Each row is a point. Any point is a mix of the corners, with weights that add up to 1. It lies inside the corners' shape when no weight is negative. Say inside or outside, and name the corners with a negative weight.

Corners:
(1): [-11, -3]
(2): [60, -8]
(3): [-33, -18]
Points:
[-8, -15] => inside
[18, -11] => inside
[23, -3] => outside (3)
[39, -9] => inside

Corners:
(1): [14, 3, 37, -25, 23, 10]
(2): [-4, 60, 3, -6, 12, 20]
(3): [32, -17, -25, 15, -10, 12]
(4): [5, -15, -3, -2, -20, -41]
(5): [0, -19, -4, 5, 30, 8]
(6): [9, -9, 17, 9, -9, 1]
(7): [-3, -16, -20, -6, -21, 12]
Points:
[17, -22, 4, 5, 0, 9] => outside (2, 4)
[16, -6, -6, 5, -5, -7] => outside (7)
[-7, 6, -4, 0, -7, 4] => outside (1, 3)
[14, -7, -6, -1, 5, 7] => outside (6)
[3, 2, -3, -1, -1, -5] => inside

Corners:
(1): [10, -28, 13, -3, 9, -10, -18, 19, 36]
(2): [3, -21, 18, 4, -13, -14, -13, 11, 26]
(3): [-5, -19, 10, 6, -3, 7, 60, -22, 29]
(4): [-7, 21, -26, 3, 24, -12, -20, 17, -33]
(5): [-18, -14, 19, -4, 12, 17, 55, -13, -2]
(6): [36, 31, 11, 14, 4, 31, 6, -7, 23]
(7): [50, 37, 15, -24, -15, -16, 11, -7, -20]
(8): [4, -14, -17, -2, -5, 24, -14, -7, -42]
(9): [3, -6, 10, -15, -5, -4, 0, -10, 24]
(10): [-5, -14, -2, 3, -1, -8, -12, -21, -43]
Points:
[3, -11, 8, 5, 9, 0, -2, 6, 21] => outside (7, 8)
[10, -3, 3, -3, 5, -3, -11, 6, -2] => outside (3)
[-10, -13, 3, 6, 1, 10, 21, -12, 1] => outside (1, 7)
[8, -4, 6, 1, -2, -3, 6, -3, -1] => outside (9)
[8, -8, 15, 3, 1, -7, 4, 3, 17] => outside (8, 9)
[12, -4, 7, -3, 3, -11, -5, 4, 15] => outside (5, 8)
[3, -2, 1, -2, -3, 6, 5, -10, -16] => outside (1)
[3, -15, 28, -3, -4, -1, 32, -12, 29] => outside (4, 8)

Corners:
(1): [-5, -14, -14, -5, 60, -4, -4, 2, -16, -7, -9, -1]
(2): [14, -11, -21, -4, -9, -6, -12, -12, -34, -7, -11, -6]
(3): [-1, 6, 10, 8, 17, -8, -18, 16, 18, -13, 14, -3]
(4): [-5, 32, 4, 29, 2, -6, -12, 10, -4, -2, 34, 12]
(5): [-4, -9, 4, 1, -18, -9, -1, -14, -21, -12, 14, 9]
(6): [-11, -15, -14, -10, -13, -5, -18, -11, 10, -9, 8, 3]
(7): [1, 28, 4, -7, -1, -3, -10, 14, 15, -1, 31, -1]
(8): [-13, 22, -15, -13, 5, -13, -10, 12, -6, 10, -14, -19]
(9): [-9, -11, 13, -5, 12, 23, -12, 19, 7, 5, 19, 7]
(10): [0, -15, -16, 3, -4, -2, 6, 6, 11, -11, 1, 1]
(11): [-3, -13, 7, -4, -13, -5, -13, 11, 7, -5, 26, 23]
(12): [-5, 11, -12, -14, -11, 7, -9, 5, -1, -13, -9, 5]
(13): [9, 11, -22, -4, 8, -22, -5, -22, -4, 3, -31, -10]
Points:
[1, 6, -9, -1, -1, -12, -8, -2, -8, -3, 4, -3] => outside (9, 12)
[-1, 10, -5, -4, -5, -5, -10, 2, 3, -1, 7, -1] => outside (1)
[-1, 8, -7, 8, 1, -6, -7, 3, -1, -5, 10, 3] => inside
[-3, 12, -4, 1, 4, -7, -11, 0, -8, -4, 7, -1] => outside (10, 11)
[-4, 9, -11, -2, 0, -10, -7, -3, 0, -4, 1, 1] => outside (2, 3, 9)

Corners:
(1): [-10, -9, -13, -6, 11, 5, 1, -1, -1, -7, -27, 14, 5, 7, -1, 9, -1, -8]
(2): [5, -4, 9, -2, 13, -10, -12, -10, 2, -19, -9, -4, 0, 7, -10, -6, 11, 17]
(3): [-1, -1, -19, -11, -25, 14, 8, 5, -13, 0, -9, -18, 7, 12, -4, 15, 12, -2]
(4): [2, -10, 6, 1, -4, 2, 4, 13, -12, -12, 11, -10, -17, 4, -9, -14, -10, -4]
(5): [-14, -3, -10, 9, 2, 4, 8, -11, -7, -1, 8, -22, -17, 11, -1, 8, 19, 33]
(6): [-13, -2, 6, -6, 5, 13, -9, -1, 0, 8, -6, -10, -5, 2, 2, 15, -6, -12]
(7): [-22, 3, 3, 12, 17, -4, 6, 1, 11, 9, -10, 6, -3, 9, -2, -2, 10, -8]
(8): [5, 13, 14, 5, 5, -7, 17, -3, -2, -5, 7, 4, 16, 9, 35, -11, 3, -2]
(9): [-16, -1, -1, 1, 4, -2, -5, -11, -8, -11, -6, -21, -7, 16, -14, 60, -1, -1]
(10): [-23, -12, 7, 10, 19, -1, -17, 16, -5, -1, -4, -7, -10, -11, 5, -18, -5, -4]
(11): [-1, 1, 12, 17, 0, -13, 20, -24, 2, 56, 16, 23, 11, 3, -2, 3, -6, 18]
(12): [-13, 0, 5, -4, 9, 7, 15, 8, -1, -9, -9, -23, 6, 10, 1, -2, 1, -6]
(13): [-12, 13, 1, -6, 3, 6, 7, -2, -1, -8, 16, 0, 4, 9, -7, 22, 8, -1]
(14): [2, 8, -8, -2, 2, 4, 9, -12, 8, -12, 10, -9, 4, 7, -5, -4, -5, -5]
(15): [2, 2, -11, -43, 1, -22, -11, 5, -12, -26, -5, -15, -15, -20, -9, -16, -4, -14]
(16): [10, -11, 11, -15, -1, -21, 4, 5, 4, -8, -1, 13, 4, -27, 5, -26, -8, -11]
(17): [0, -1, 9, 4, -12, 0, 19, -17, -14, -1, 12, -10, 18, 5, 21, -15, 7, 5]
(18): [-16, 8, 6, 6, 0, 10, 0, 11, -6, -15, 0, -8, -16, -5, 2, -13, -5, -4]
(19): [-4, -13, 9, 6, -18, -9, 6, -1, 10, 12, 10, 24, 0, 3, -9, -4, -11, 18]
Points:
[-12, 1, 11, 8, 5, -2, 5, -2, -3, 7, 11, -3, -7, 2, 5, -11, 3, 12] => outside (1, 3, 9, 14, 16)
[-10, -5, 1, -2, 1, 0, -2, 5, -3, -3, -4, -3, -9, -1, -8, 3, -2, -1] => outside (8, 14, 17)
[-4, -3, 2, -4, 3, -4, 0, -3, -3, -5, -1, -5, -1, 3, -3, 1, 1, 2] => outside (18)
[2, 3, 4, -13, -7, -4, 2, -1, -2, -16, 5, -4, 0, -3, 0, -1, -1, -10] => outside (1, 5, 10, 11, 12)
[-5, 1, -2, -2, 1, -3, 3, -4, -6, -5, 2, -6, -2, 1, 0, 1, 3, 1] => outside (6, 12, 19)

Corners:
(1): [-10, 7, 23, -4, 3, -21, 19, -8, -11, 4, -4, 2, 1, -6, -11, -3, -13, -10, 0, -4]
(2): [5, -2, 4, -14, 21, 9, 11, -28, -14, 0, 5, 2, 5, 39, 0, -15, -8, 5, -14, 29]
(3): [-4, 1, -8, 6, -4, 8, -4, 13, -11, -8, 26, 8, 6, 9, 3, -24, -1, 13, 25, 16]
(4): [-7, 8, -11, -1, -14, 10, 6, -1, 3, -15, -7, 14, -12, 13, -8, -6, 5, 0, 2, 3]
(5): [-3, -4, 21, 1, 20, -23, -2, 10, -13, -13, -2, -8, -8, -4, 0, -3, -14, 2, 5, -1]
(6): [-14, 7, -1, 5, -11, 8, 1, 14, -16, -12, 15, 8, -11, 9, 8, -19, 12, 7, 2, -5]
(7): [9, 4, -11, 0, 13, 0, 1, -23, 5, 12, -10, -14, -3, -17, -8, 34, 0, -18, -2, -4]
(8): [3, -9, 6, 6, -16, 8, 10, 9, -11, -6, 0, -45, 0, 26, 14, 15, -6, -2, -8, -5]
(9): [-2, 14, 6, 2, 17, 9, -2, 1, 17, -5, 12, -4, -3, -10, 7, -20, -2, -9, -8, 21]
(10): [-19, -8, 0, -2, -1, -4, 1, 15, -14, -15, 33, -15, -16, 6, 15, -25, -10, 32, 3, 14]
(11): [1, 1, -7, -6, -3, 15, 3, 9, 5, 10, 2, 5, 1, 4, 12, -17, -3, 14, -11, 28]
(12): [-3, -5, -12, -6, -1, 10, 2, 6, -3, 4, -3, 0, 6, 4, -4, 6, -5, -3, -2, -10]
(13): [-12, 1, -12, 14, -20, -4, 16, 17, 17, -18, -13, -1, 6, 13, -9, 1, 26, 0, 60, -17]
(14): [-5, -12, 7, -15, 11, -9, 24, 1, -13, 1, -1, -31, -9, -11, -1, 10, -16, -16, -2, 8]
(15): [-6, -8, 2, -6, 4, -30, 10, -4, -12, -10, 1, 4, 2, -9, 6, 6, -16, -3, -21, 3]
(16): [2, 24, -21, 8, -7, 21, -3, 5, 17, 2, -5, 6, 7, 4, 27, -16, 1, -2, -5, 3]
(17): [0, 6, -1, -2, 7, 4, -3, -21, -5, -7, -10, 2, 3, -4, -10, -5, 10, -5, 5, -7]
(18): [-14, -9, 41, 3, -7, -12, 5, 10, 2, -19, 2, -22, -12, -10, 26, -4, -18, -12, 0, -1]
(19): [26, 2, -22, -6, -7, 12, 19, 4, 22, 11, 2, 7, -7, -5, 16, -8, 2, -12, -14, 3]
(20): [-4, -2, -11, 10, -13, -4, 0, 6, -1, -1, -11, -1, -4, 3, -2, -13, 4, -12, 17, -7]
(21): [-4, -7, -7, -17, -16, -22, 4, 12, -13, 1, -8, -18, 2, 6, -4, 6, -7, -7, 12, -16]
Points:
[-1, 3, -9, -3, -1, 4, 5, -4, -7, 0, 3, -4, -2, 4, 0, -5, -2, -3, -5, 1] => outside (5, 11, 13, 18)
[-9, 5, 1, 0, 6, 0, 1, -13, -7, -9, 4, 7, -5, -3, -1, -10, -5, -2, -7, 7] => outside (5, 8, 11, 13, 19, 21)
[-2, 3, 0, -2, 2, -2, 7, -1, -1, -3, -1, 3, -1, 2, 3, -6, -4, -6, 0, 5] => outside (8, 10, 17)
[-10, -6, 7, 1, -5, -8, 1, 5, -7, -12, -5, -13, -8, -3, 0, 0, -1, -5, 8, -7] => outside (1, 2, 3, 16, 19)
[0, 2, -4, -3, 4, 1, 4, 1, -6, 2, 6, -3, 0, 2, 4, -8, -6, 0, -4, 7] => outside (4, 13, 18)
[-4, -1, 1, -1, -2, -2, 4, 2, -6, -7, 3, -3, -3, 7, 2, -7, -1, 1, 2, 2] => outside (14, 16)
[-3, 3, -7, 1, -5, 1, 4, 4, -2, -5, 1, 1, 2, 9, 3, -11, 1, 3, 5, 2] => outside (7, 14, 18)
